Rows are points. The points of each table are mixes of a few directions, plus a little noise. Count the directions of each table, and those that both share. Where both have some left over, give the other angles between the two spaces (their principal angles), to ten degrees, smallest first.
In the rows, zero is written as 128.

First (5 x 3):
[[134 127 135]
 [113 132 111]
 [ 65 145  54]
 [183 113 194]
 [144 124 147]]
Second (7 x 3):
[[178 175  13]
 [139 130 116]
 [138 115 139]
 [121 114 155]
 [111 106 177]
 [127 121 140]
 [ 82 135 155]]
Directions: first 1, second 2, shared 0; angles 30

First (6 x 6):
[[ 66 126 148 167  81 130]
 [113  76 154  93 146 114]
 [107 193  99 115 153 148]
 [186  90 130 103 150 115]
 [190  85 139 174  83 112]
 [107 198  97 116 155 149]]
Second (8 x 6):
[[104 164 142 164 139 106]
 [196  74 110  95 114 145]
 [ 48 200 152 180 148 101]
 [178 139 141 177 136  91]
 [109 111 116  90 120 155]
 [ 73 143 127 112 129 143]
 [224  68 113 106 115 135]
 [ 92 126 122 100 124 149]]
Directions: first 3, second 2, shared 1; angles 60

First (9 x 11):
[[103 167  87  99 175 127  81 149 169 108 148]
 [ 98 113 143 125 124 196 149 119 127 138 163]
 [151  90 157 171 125 138 139 128 128 135  86]
 [145  89 101 105 199  84 161 156 169 111 102]
 [146  79 143 133 122 124 112 143 126  85  87]
 [129 128 133  90  75 105 163 108  76 126 158]
 [151  88 118  68 102  61 140 140  95  67 114]
 [ 86 207 130 132  86 181 127  91 104 188 204]
 [144 190 140 226 144 136  81 118 159 195  90]]
Second (8 x 11):
[[100 135 124  92 124 162 114 131 131 102 174]
 [143 118 141 145  96 117 100 127 108 111  93]
 [148 150 126 157 140  99 100 133 145 135 102]
 [145  54 127 109 120  96 205 125  91 131  86]
 [ 74 113 116  62 106 187 162 118  98 118 191]
 [125 103 172 122 151 191 141 139 172  94 201]
 [142 140 159 190 103 146 124 110 118 168 107]
 [147 210  60 147 182  26  77 142 161 165  71]]
Directions: first 5, second 5, shared 4; angles 50

First (8 x 14):
[[142  97  57 185 160 204 109 149  72 189 123 150 155 111]
 [122 141 158 104 115  96 136 119 151 102 130 119 117 135]
 [109 170 225  50  84  25 154  99 204  44 135  98  91 151]
 [140 101  66 178 156 194 111 147  79 182 123 147 152 114]
 [125 135 145 115 120 110 133 123 141 114 129 123 122 132]
 [120 145 167  97 110  86 139 116 159  94 131 116 113 137]
 [143  95  53 188 162 208 108 150  69 193 122 151 156 111]
 [123 139 154 108 116 101 135 120 148 106 130 120 118 134]]
Second (11 x 14):
[[113  74 141  78 146 117  91 181 151 178 176 162 144 117]
 [105 164 100 145 119  96 117  99 111 145  42 140 112 203]
 [154 123  88  74 131 193 162 123 133  91 123  16 104 115]
 [143  93 175 131 141 129 130 166 123 126 214 156 147  64]
 [124 112 144 119 141 127 135 159 118 124 159 142 123  95]
 [129 109 125 137  84 136  96 109 187 148 135 129 174 120]
 [ 76 180  94 130 194 121 115 103 191 120 122 207 106 144]
 [224 116 187 177 117 114 102  68  75 175 175 106 182 200]
 [133 155  95 117 130 153 159 110 111  94  84  68  96 141]
 [ 86 154 116 129 145 118 171 164  92  83  92 143  74  95]
 [120 126 141 172  60 104 129 126 113 124  86 134 145 116]]
Directions: first 1, second 6, shared 0; angles 80

First (9 x 24):
[[149 161  91 120 125  90 112 126 150  86 107  82 158  92 162 156  99 249
  150 135 134 103 129 156]
 [124 122 131 129 142 127 123 120 149 126 116 125 118 138 134 139 117 154
  135 120 134 120 138 150]
 [157 172  88 118  91  97 125 145  96  98 139  97 177  74 142 123 132 167
  129 155 119 126 103  96]
 [ 98  83 172 139 160 164 135 114 148 165 125 167  78 183 107 125 133  63
  121 104 135 136 149 148]
 [129 130 127 127 120 130 130 132 116 130 135 131 132 124 124 121 135 111
  123 133 125 133 122 115]
 [135 137 123 126 106 130 135 140  95 132 147 134 143 113 118 109 146  85
  116 141 120 141 111  92]
 [137 142 117 125 109 122 131 138 106 124 140 124 146 109 126 118 137 115
  123 140 122 134 115 104]
 [ 93  76 175 140 180 162 128 104 177 160 108 161  67 195 116 141 117 102
  131  93 142 124 163 179]
 [130 130 128 128 119 131 131 133 114 131 136 132 132 124 122 119 137 106
  122 133 124 134 122 112]]
Second (8 x 24):
[[142 144 110 130 118 119 133 131 116 115 138 115 155  96 125 114 129 116
  125 127 115 126 120 116]
 [147 152 100 130 117 110 131 130 120 105 135 104 164  85 131 117 122 138
  129 127 115 120 120 122]
 [114 111 146 125 140 137 122 124 143 141 116 140 100 162 133 145 126 147
  132 129 142 129 137 143]
 [ 96  86 178 129 138 167 133 128 122 176 132 178  73 195 109 126 151  58
  115 129 141 151 135 117]
 [143 150 100 123 131 100 116 123 150  95 110  92 150 101 153 149 103 219
  146 128 131 106 132 155]
 [139 142 113 129 122 118 130 129 123 115 132 115 149 103 129 121 125 131
  128 128 120 124 123 124]
 [107  96 167 134 125 166 142 133 100 173 150 176  96 167  96 103 161  11
  105 128 125 156 124  94]
 [137 142 110 124 133 107 117 123 149 105 111 103 139 115 149 149 107 205
  143 128 134 111 133 153]]
Directions: first 2, second 2, shared 1; angles 30

First (11 x 32):
[[135  91  72 198 117 106 153  97 119  52 153  84 119 133 119 171 104 208
  169 121 168 102 120 108 118 157 160 120 102 115 138 194]
 [129 147 119 108 149 112 155 158 135 144 113 132 125 139 118 170 101 119
  121  82 104 152 156 167 159 114 116 126 158 134 122  94]
 [128 116 122 145 118 129 126 114 126 112 136 120 126 127 131 125 129 144
  137 138 142 119 118 114 118 139 138 126 115 122 132 150]
 [131 104 112 165 117 130 113  99 117  91 147 110 130 122 130 110 146 158
  148 160 153  98 110  96 104 140 144 131 100 126 135 166]
 [126 136 132 117 130 124 142 139 135 140 119 132 123 133 127 146 110 122
  121 107 121 144 135 143 140 128 125 122 141 124 125 119]
 [126 125 142 126 120 140 109 118 126 133 131 133 131 121 136  98 147 119
  125 154 133 119 115 111 113 129 128 131 117 128 130 134]
 [130 121 120 139 129 129 119 121 121 115 135 122 131 124 127 117 141 135
  135 142 133 114 125 118 121 127 131 133 120 133 130 134]
 [114 175 227  28 124 173  80 159 146 242  92 196 140 116 151  42 168   7
   64 161  83 162 119 136 125  97  87 136 153 137 117  52]
 [109 140 211  87  84 165 112 118 157 190 107 166 118 121 158  80 122  75
   90 153 135 160  88 106 105 151 126 109 124  94 129 141]
 [145 102  41 191 154  88 161 123 106  47 152  80 126 138 103 195 111 206
  174  96 142  99 154 139 143 129 146 134 122 141 131 152]
 [134 149 109 104 165 111 139 164 121 142 117 132 135 135 112 155 127 112
  123  94  93 139 167 170 161  96 107 139 158 153 119  73]]
Second (11 x 32):
[[132 130 164 118  87 122  99 109 119 154 119 116 116 122 135 151 123 122
   81 126 100 173  75  87 106 166 112 113 114  67 117 150]
 [128 116  72 157 172 128 158 140 128  79 146 126 140 134 117 112 136 154
  188 132 163  70 181 163 146  93 151 146 133 191 141 118]
 [138 109 100 163 120 112 120 107 110  91 144  98 126 126 121 150 133 168
  138 133 133 118 112 102 115 145 135 129 107 113 129 159]
 [126 149 210  81  69 133  88 116 131 203  99 136 111 120 146 146 116  84
   44 122  79 209  58  86 105 173  97 104 124  45 110 136]
 [134 122 136 137 103 119 109 109 116 128 129 111 121 124 129 149 127 141
  106 130 114 149  94  96 111 155 122 120 112  90 122 152]
 [111 162 187  62 133 155 138 163 160 201  98 180 129 131 142  94 119  55
  100 119 113 156 146 165 147 106 113 124 162 142 125  78]
 [140 109 109 164 107 109 109  99 105  96 142  92 122 124 123 158 131 169
  124 133 125 132  93  87 107 158 130 124 101  92 125 168]
 [126 120  89 145 163 129 153 140 131  94 141 130 138 133 120 113 134 144
  173 130 154  84 172 158 144  98 145 142 135 179 138 116]
 [110 158 160  73 156 156 153 170 162 179 106 181 135 134 137  84 122  65
  130 121 131 128 174 185 158  87 124 132 167 175 131  71]
 [135 106  69 174 152 116 142 120 114  67 152 104 135 130 115 134 137 175
  176 134 155  81 152 133 131 116 148 141 117 160 137 144]
 [126 127 113 132 145 131 141 136 132 117 132 133 133 130 125 118 130 130
  148 129 140 108 151 146 137 112 135 134 134 153 133 119]]
Directions: first 3, second 2, shared 1; angles 50

First (8 x 32):
[[145 171 159 151  96 136 159 137 124 130  74 102 104 140 142 103 125 142
  108 170 136 174 103 123 140 119 125 158 117 138 133 183]
 [131 124 167 131 120 150 158 125 136 122  97 121 115 148 177  86  90 108
   93 158 111 156  93 143 144 115 135 124  75 100 147 136]
 [ 86 116 135  94 141 131 111 139 137 105 162 162 131 148 132 153 171 133
  154 102 166 115 115 125 121 141 136 117 122 124 131 167]
 [101 117  67  91 111 113 114 105 101 125 149 126 148 112  86 164 130 152
  197 141 197 125 139  92 139 110 139 123 172 142 151 120]
 [112 112 164 101 152 132 107 152 147 111 153 167 128 154 133 143 163 120
  140  96 153 110 111 146 125 148 136 117 103 111 122 146]
 [162 118 119 140 155 108  95 140 133 145 152 138 141 108  84 150 141 123
  135  88 108  87 165 144 116 148 120 126 155 134  98  68]
 [137 138 141 182 133 144 161 118 142 135 109 105 114 120 187  81  98 107
   42 130  17 135 138 144 106 129 108 127 104 128 112 125]
 [149 128  74 134 116 109 120 107 104 149 127 104 143  93  82 142 106 141
  156 140 136 121 160 109 133 114 125 134 176 146 129  79]]
Second (9 x 32):
[[196 146 221 102 114 126 119 178 134 133  71 141 111 169  85 124 133 128
  169 163 234 162  70 157 183 128 154 160  86  99 137 135]
 [154 135 161 118 122 128 125 147 131 131 107 133 122 143 112 126 130 129
  144 141 167 141 106 139 147 127 137 140 112 117 132 130]
 [120 126 117 132 129 128 128 122 128 127 135 127 129 124 133 128 127 128
  123 123 115 124 136 124 122 128 125 124 133 132 127 126]
 [157 136 166 117 122 126 123 148 131 129 104 134 120 144 110 127 129 129
  145 143 173 143 104 141 150 128 138 141 111 116 131 131]
 [129 128 131 128 127 127 128 129 128 128 127 128 128 128 127 127 128 128
  129 129 131 129 127 129 129 128 128 129 127 128 129 128]
 [147 133 153 120 125 128 126 141 129 129 112 131 124 139 117 128 128 128
  140 138 157 138 111 136 142 128 136 136 117 120 131 129]
 [138 131 143 124 126 129 127 136 129 129 119 130 125 134 122 128 129 129
  134 133 145 134 118 132 137 127 132 133 121 122 130 129]
 [ 61 109  37 154 142 129 136  79 122 124 185 116 146  88 171 132 123 127
   87  93  20  94 186  98  74 127 102  97 170 157 119 122]
 [ 52 107  25 157 145 130 137  73 121 122 193 114 148  82 177 133 123 126
   81  89   7  91 193  95  66 128 100  94 175 161 117 119]]
Directions: first 5, second 1, shared 1

First (10 x 32):
[[ 88 134 133 148 135 127 129 162 129 112 126 140 148 146 174 122  78 161
  115 160 157 192 119 126 143 162 146 136 124 153 149 117]
 [135 103 110  81 126 163 180 126 125 130 144 167  82 139  78 205 170 138
  148  92 124 152 144 116 142 184  57 185 125 106 152 126]
 [ 96 178  78 174 165 150 126 138 146  96  53  99  50 135 203  74 150 152
   86 156 130 113 108  83 148 113  26 187 103 143 151 196]
 [125 123  91 100 140 170 177 128 132 119 114 154  52 140 108 181 179 145
  132 103 124 142 136 100 149 173  19 205 116 112 159 153]
 [128 145 159 169 122  84  70 126 128 133 127  90 197 113 165  54  78 110
  115 161 130 101 115 151 107  67 230  50 137 149  95 116]
 [101 150  91 143 152 155 148 142 138 105  88 130  67 142 166 125 145 156
  107 139 135 146 120  96 150 150  42 190 111 135 158 166]
 [173 106 174 115  98  87  91  98 116 160 172 111 205 102  79 114 116  80
  152 112 109  76 137 170  92  74 242  37 151 116  79  88]
 [126 127 135 131 126 123 123 131 127 129 133 128 142 128 131 124 117 128
  128 133 131 133 127 133 126 127 146 118 130 131 126 121]
 [158 103 164 108 103 103 113 112 117 152 170 129 185 114  83 139 116  99
  152 112 119 109 138 160 106 109 209  70 146 118  99  90]
 [149 111 145 110 114 118 125 116 122 143 153 132 153 120  94 142 131 110
  144 113 120 114 136 145 116 120 164 101 138 118 112 108]]
Second (8 x 32):
[[121 128 115 111 141 144 111 148  90  86 125 136 115  91 181 152 162 156
   93  58 137 168  95 143  78 105  47  99 121 109 109 110]
 [115 148 135 112 122 138 119 144 109  92 126 135 105 111 169 129 175 140
   89 115 137 125 113 143 103 138 118 110 122 121 128  98]
 [134 159 184 149 108 126 155 105 143 140 106 144 117 122 139  86 196 125
  133 148 151 140 112 154 129 178 130  96 155 145 105 159]
 [166 157 148 127  59 119 155 155 163 183 182 152 162 148  74  62  34 100
  132 217 145  55 127  58 162 155 233 241 114 123 164  91]
 [143 118 133 139 159 139 124 110 121 132 118 130 137 133 111 164 103 126
  149 106 128 183  98 125 107  82  68 103 135 128 107 145]
 [123 140 140 129 103 120 139 132 138 133 129 133 123 121 141  92 161 129
  120 142 136 101 141 136 142 170 160 136 133 133 131 132]
 [ 87  94  67  98 206 138  70 129  98  66 118  85  99 169 116 249  87 120
  117 126  76 130 153 132 117  37 131  91  92 121 161  74]
 [133  80 102 158 125 100 151 101 164 191 120 111 165 129  93  91 106 127
  191 111 115 123 185 133 187 158 137 148 152 144 117 215]]
Directions: first 3, second 5, shared 0; angles 70, 80, 80

First (8 x 32):
[[116 113 116 207 121  94  92 151 187  94 158  90 130 148 131 249 102 113
  114  96 158 123  81 122 175  95 184  69 112 159 131 159]
 [ 87 166 113 184 119  84 105 169 153 100 138 133 141 145 130 190 100 138
  122 135 111 160 116 126 147 134 157  82 131 138 141 103]
 [127 158 136  59 133 151 160 117  70 157  97 173 130 111 126  14 148 148
  142 166  89 145 176 134  82 167  75 178 147  97 129  84]
 [137 122 132 109 130 140 136 117 117 137 123 131 125 122 127 104 136 128
  131 130 128 122 135 129 120 130 116 143 129 123 125 130]
 [195  37 144 106 137 177 133  72 146 144 142  74 104 118 127 141 154  92
  124  78 194  61 100 127 143  80 133 154 105 143 107 213]
 [126 148 132  87 131 141 147 122  93 145 109 156 130 118 127  59 139 141
  136 152 104 139 157 131 100 152  96 157 140 109 129 100]
 [155  90 134 123 131 146 128 106 138 133 135 105 118 124 128 139 137 113
  126 107 156 100 115 127 136 107 132 136 118 135 120 164]
 [ 80 191 116 149 121  91 122 169 120 114 121 162 145 137 129 128 108 152
  129 160  84 174 144 128 121 159 129 106 143 120 143  71]]
Second (8 x 32):
[[134 121 128 121 128 129 128 122 128 126 126 127 126 129 124 125 133 127
  127 128 129 130 128 122 128 128 131 133 128 124 126 133]
 [213  36 123  38 132 145 134  52 132 105 103 114 110 148  73  91 188 116
  118 129 131 155 129  55 121 129 174 188 127  80 108 191]
 [128 128 128 128 128 128 128 128 128 128 128 128 128 128 128 128 128 128
  128 128 128 128 128 128 128 128 128 128 128 128 128 128]
 [156  98 126  99 129 134 130 104 129 121 120 123 122 134 110 116 147 124
  125 128 129 137 128 104 126 128 143 148 128 112 121 149]
 [ 30 234 134 233 124 108 122 215 123 154 157 144 149 105 191 171  59 141
  139 126 124  97 127 212 136 126  75  58 129 184 151  55]
 [164  89 126  90 130 135 130  96 130 118 117 122 120 136 105 112 154 123
  124 129 129 139 128  97 125 128 147 154 128 107 120 155]
 [ 43 220 133 219 124 110 122 204 124 151 153 142 147 108 183 165  68 140
  138 127 125 101 127 201 135 127  82  68 129 177 148  65]
 [156  98 126  98 129 134 130 103 130 120 120 123 122 134 110 116 148 124
  125 128 129 137 128 104 126 129 143 148 128 112 122 149]]
Directions: first 2, second 1, shared 0; angles 50

First (10 x 32):
[[127  91 230  36 130 135 146 178 112 102 113 159 125 132 168 198 166 138
   88  84 155 117 111  99 151 125 172 146 139 168 152 151]
 [141 184   7 224 139 107 125  81 144 168 131 104 140 104  93  62  87 106
  183 192 109 134 146 185  93 121  79 140 112  84  98 103]
 [109  79 208  75 111 150 115 149 120  94 140 133 114 158 140 160 151 150
   85  78 130 130 118  72 157 141 158  97 144 153 151 143]
 [141 179  26 206 140 108 129  91 140 164 127 111 139 105 102  74  94 108
  176 184 115 131 143 181  97 121  88 142 112  91 102 106]
 [117 133  79 187 116 135 101  92 141 131 151 101 122 144  95  80 105 133
  138 138 104 140 138 121 125 140 103  89 127 105 121 114]
 [127 118 154 104 128 130 133 140 123 121 124 136 127 129 138 146 138 132
  118 117 136 125 124 120 135 127 139 131 131 139 134 134]
 [149 170  77 150 150 105 150 125 128 156 108 136 145  94 131 122 117 106
  162 169 136 122 134 181 103 111 113 173 117 115 110 119]
 [116  90 191  87 114 146 119 146 123 103 135 132 116 151 138 153 146 145
   95  88 131 129 120  84 151 137 151 103 140 148 145 141]
 [112  91 180 100 112 147 112 137 125 102 142 126 115 155 130 142 141 145
   96  91 124 133 122  82 150 141 146  94 140 143 145 137]
 [141 145 125 113 142 115 149 141 124 139 110 143 137 106 143 146 132 117
  139 141 142 119 126 155 119 115 132 163 123 133 123 130]]
Second (9 x 32):
[[140 144 113 121 141 117 142 137 126 137 115 133 135 111 139 133 128 118
  140 144 138 129 124 150 119 118 125 157 128 126 118 129]
 [158 169  59 132 159 103 147 138 128 150 104 117 137  90 145 113 118 105
  161 174 145 150 110 177 106 110 104 187 140 109  91 127]
 [123 121 203  98 123 125 155 143 118 132 115 177 141 121 136 184 148 129
  118 105 136  77 152 136 132 122 163 139  96 160 162 129]
 [114  96 213  84 115 140 135 146 119 111 128 157 127 143 138 175 151 143
   98  86 133 100 137 100 147 132 163 113 118 159 162 137]
 [137 141  62 151 137 125 112 120 134 129 133  91 121 125 125  86 112 123
  141 153 125 169 108 132 121 130  98 132 153 102  96 126]
 [129 113  36 146 131 145  73 120 141 100 157  38  93 156 125  47 107 138
  122 141 118 230  70  82 138 147  78  97 200  85  73 137]
 [103 101 244 106 102 138 147 129 119 126 128 192 142 141 120 193 151 141
  103  80 123  49 175 115 142 132 179 102  77 172 192 125]
 [140 153  62 157 141 118 124 117 135 140 126 105 128 115 123  93 111 117
  151 160 127 152 118 151 113 123 101 143 138 104 101 122]
 [106 113 159 156 103 140 117 103 132 126 147 142 129 151 101 129 124 140
  119 107 107  97 159 110 136 139 139  83 101 136 158 118]]
Directions: first 2, second 3, shared 2

First (11 x 32):
[[133 141 142 133 129  67 124 132 144 119 127 121 111 115 145 140  98 169
  141  86 145 142  88 129 148 115 135 135 140 121 132 131]
 [151 168 136 155 141  87 158 200 115 121 160 112   7 145 193 128  38 179
  161  47  81 134 105  84 131  79 148 149 148 167  98  98]
 [141 117 111 117 152 246 166 131  93 144 125 154 122 156 146 105 170  41
  114 172  58 107 182  89 110 137 129 142 116 167 136 104]
 [143 129 112 130  70 210 168 153  95 177 165 159  57 182 128 151 136  73
  153 125 101 126 224 130  32 110  66 113 119 144  99  92]
 [117 119 136 119 117  87 103  97 151 122 114 126 175 107 105 139 143 147
  124 132 177 137 105 156 141 141 124 120 129  99 143 148]
 [117 110 117 119 136 174 120 105 122 129 115 133 178 126 103 114 169  93
  107 177 126 116 147 134 128 151 130 123 117 126 136 138]
 [133 117 141 106 161 119 124  83 145 114  92 138 189 101 137 125 164 113
  111 137 139 134  86 120 178 150 149 147 131 119 175 144]
 [140 140 131 134 100 119 147 150 124 145 150 135  70 146 146 149 101 137
  152  89 124 137 145 125  96 107 105 126 134 133 114 111]
 [122 128 130 129 159 113 116 124 135 107 115 116 153 111 131 110 127 141
  114 138 123 123  95 118 168 135 159 137 131 131 137 140]
 [122 129 127 132 153 118 119 130 129 111 119 116 145 116 130 111 123 141
  117 138 120 122 106 119 158 131 155 134 129 133 128 136]
 [ 87 109 123 134  86  68  63 101 155 121 126 103 201 102  46 135 140 176
  115 166 215 130 125 202 114 148 110  84 120  72 109 169]]
Second (11 x 32):
[[ 94 159 141 163  97  82 129 166  97 122 143 102  98 122  86  94  62 182
  133  83 146 114 122 141 102 119 134  67 128 117  95 130]
 [120 134 140 132 120  63 108 121 146 118 123 115 141 107 117 135 108 173
  132 103 168 137  92 147 145 128 132 120 136 106 132 140]
 [150  95 103 104 105 225 139 107 130 165 139 165 131 167 138 164 197  45
  134 183 110 132 206 135  78 136  80 150 116 138 131 110]
 [ 96 162 142 163 147  68 119 166 105  96 127  84 116 104 105  72  57 197
  117  92 125 107  78 117 156 122 179  91 133 129 105 140]
 [143  94 104 107 120 182 115 106 148 146 132 148 152 149 130 160 186  80
  126 187 127 135 174 143 108 138  97 153 120 127 129 127]
 [127 162 159 137 168  60 144 141 124  98 108 110 116  96 156  98  74 176
  127  60 120 127  47  93 189 120 180 130 144 136 152 130]
 [153 148 154 118 151 125 175 125 119 130 112 150  98 124 180 128 117 113
  139  68 101 138  92  85 153 120 141 149 141 145 168 111]
 [114 127 121 136  77 134 123 134 119 148 146 129 118 142  89 138 125 131
  138 131 155 127 171 161  72 126  91  93 120 111 103 128]
 [134  81  88 112 135 206  96 111 147 140 134 136 167 149 119 145 196  74
  111 230 115 125 186 147 113 142 111 158 115 135 111 132]
 [118 142 134 142 168  98 119 145 123  98 119 102 133 107 133  93  97 162
  114 118 111 117  82 109 174 127 175 128 133 138 125 136]
 [157 100 121  95 121 166 135  91 155 151 123 165 142 143 156 177 187  73
  138 151 132 151 154 134 117 134  93 166 128 124 156 120]]
Directions: first 4, second 4, shared 3; angles 40
